Rows are points. Each copy is the shape, with its points in the same order, turned, moved and blurred by noise. Some copies are also mirrored. Which?
In the rows, zero is written as 128.

Shape (9 x 3):
[[121 164 106]
 [104 102 143]
 [144  88 129]
 [129  87 137]
 [167 124 162]
 [106 132 118]
 [177 158  94]
 [115 163 161]
 [156 152 126]]
Copy 1 (9 x 3):
[[155 159 140]
 [104 117 109]
 [107  93 148]
 [100  94 127]
 [ 79 139 172]
 [139 135 120]
 [153 145 196]
 [111 177 120]
 [127 152 167]]
Copy 1 is: only turned
Copy 2 (9 x 3):
[[159 154 116]
 [116 139 168]
 [ 86 122 143]
 [ 92 129 158]
 [117  74 136]
 [138 155 145]
 [133 121  76]
 [169 117 159]
 [139 106 114]]
Copy 2 is: only turned
Copy 3 (9 x 3):
[[133 155  74]
 [ 95 132 137]
 [125 111 148]
 [113 116 151]
 [163 145 163]
 [108 137 106]
 [188 123  93]
 [126 194 124]
 [165 149 110]]
Copy 3 is: only turned

Shape (7 x 4):
[[110 123 104 185]
 [183  89 180 114]
 [126 109 110 142]
 [155 130 122 153]
 [112 138 105  94]
 [151 118 175 128]
 [127 104 153  95]]
Copy 1 (7 x 4):
[[168 185 142 174]
 [165  81 103 114]
 [155 162 130 138]
 [172 141 151 134]
 [102 160 149 111]
 [150  93 126 142]
 [119 113 104 124]]
Copy 1 is: only turned
Copy 2 (7 x 4):
[[130 193 127 107]
 [180  84 177 121]
 [144 150 120 124]
 [144 158 151 140]
 [113 130  87 152]
 [136 104 167 117]
 [138  92 123 125]]
Copy 2 is: mirrored
Copy 3 (7 x 4):
[[ 88 149 137 179]
 [170  80  77 135]
 [126 141 134 147]
 [116 139  97 151]
 [119 148 143  93]
 [126  86  96 131]
 [147  99 131 108]]
Copy 3 is: mirrored
Copy 4 (7 x 4):
[[ 72 110 150 133]
 [202  93 145 122]
 [114 131 151 112]
 [123 105 121 120]
 [127 179 129 119]
 [171 108 137 148]
 [170 150 155 131]]
Copy 4 is: only turned

Shape (9 x 6):
[[116 120 113 135 105 139]
 [168 165 180 161 163 105]
 [147 133 161 155 146  66]
 [137 143 122 139 105 127]
 [114 154 170 173 146 105]
 [107 108 108 142 103 153]
 [134 110 167 129 119 131]
 [ 92 130 117  94  98 139]
 [102 103  84 107 136 172]]
Copy 1 (9 x 6):
[[ 94 117 133 118 131 140]
 [153 143 228 102 143 111]
 [145 144 205  90 100 139]
 [ 98 126 168 130 130 147]
 [133 167 188  79 146 142]
 [ 82 119 116 108 137 142]
 [108 144 157 102 123  97]
 [101 151 112 149 127 140]
 [126 104  82 128 143 136]]
Copy 1 is: mirrored
Copy 2 (9 x 6):
[[126 112 101 134 114 132]
 [116 167 143  67 177 103]
 [128 174 161  78 125 117]
 [139 132 104 125 135 126]
 [117 148 119  64 127  90]
 [114 102  93 142 105 128]
 [106 124 119  93 132 154]
 [155  81  97 119 109 148]
 [117  55 115 158 116 123]]
Copy 2 is: only turned

Shape (10 x 6):
[[136 135  95 131 158 111]
 [110 133 235 110  90 141]
 [129 105 209 118 151 131]
 [146 139 107  92 154 140]
 [116 112 114 146 101 149]
 [196 130 142 124  89 115]
 [114 109 127 101 101 107]
 [115 136 145 112 150 126]
 [121 114 122 112 102 163]
 [121 140 114 122 111 113]]
Copy 1 (10 x 6):
[[152 115 157 150 157 135]
 [ 68 124  68  59 127  89]
 [ 80 140 131  64 159 118]
 [148 145 124 150 186 128]
 [114 133 120 151 103 137]
 [147 103  81  99 144 184]
 [152 148 118 109 113 116]
 [119 126 136 120 160 104]
 [119 155 104 147 123 137]
 [150 116 116 136 128 119]]
Copy 1 is: mirrored
Copy 2 (10 x 6):
[[124 133 130 141  87 147]
 [124 140 132 194 234 100]
 [ 81 135 157 188 179 101]
 [101 140 124 103 127 145]
 [160 107 140 131 139 108]
 [110  82  69 147 144 127]
 [135 150  99 145 140  91]
 [112 149 148 152 137 132]
 [145 120 133 113 156 104]
 [145 136 112 143 127 128]]
Copy 2 is: only turned
Copy 3 (10 x 6):
[[146 143 129 110 152 148]
 [122  69 161 210  77  80]
 [124 120 191 185 111 107]
 [155 152 125 112 139 105]
 [ 84 110 114 129 142 128]
 [118 134 135 120  55 137]
 [122  84 149 107 124 117]
 [145 119 146 147 146 107]
 [ 96 114 120 119 130  94]
 [138 100 119 116 131 134]]
Copy 3 is: only turned
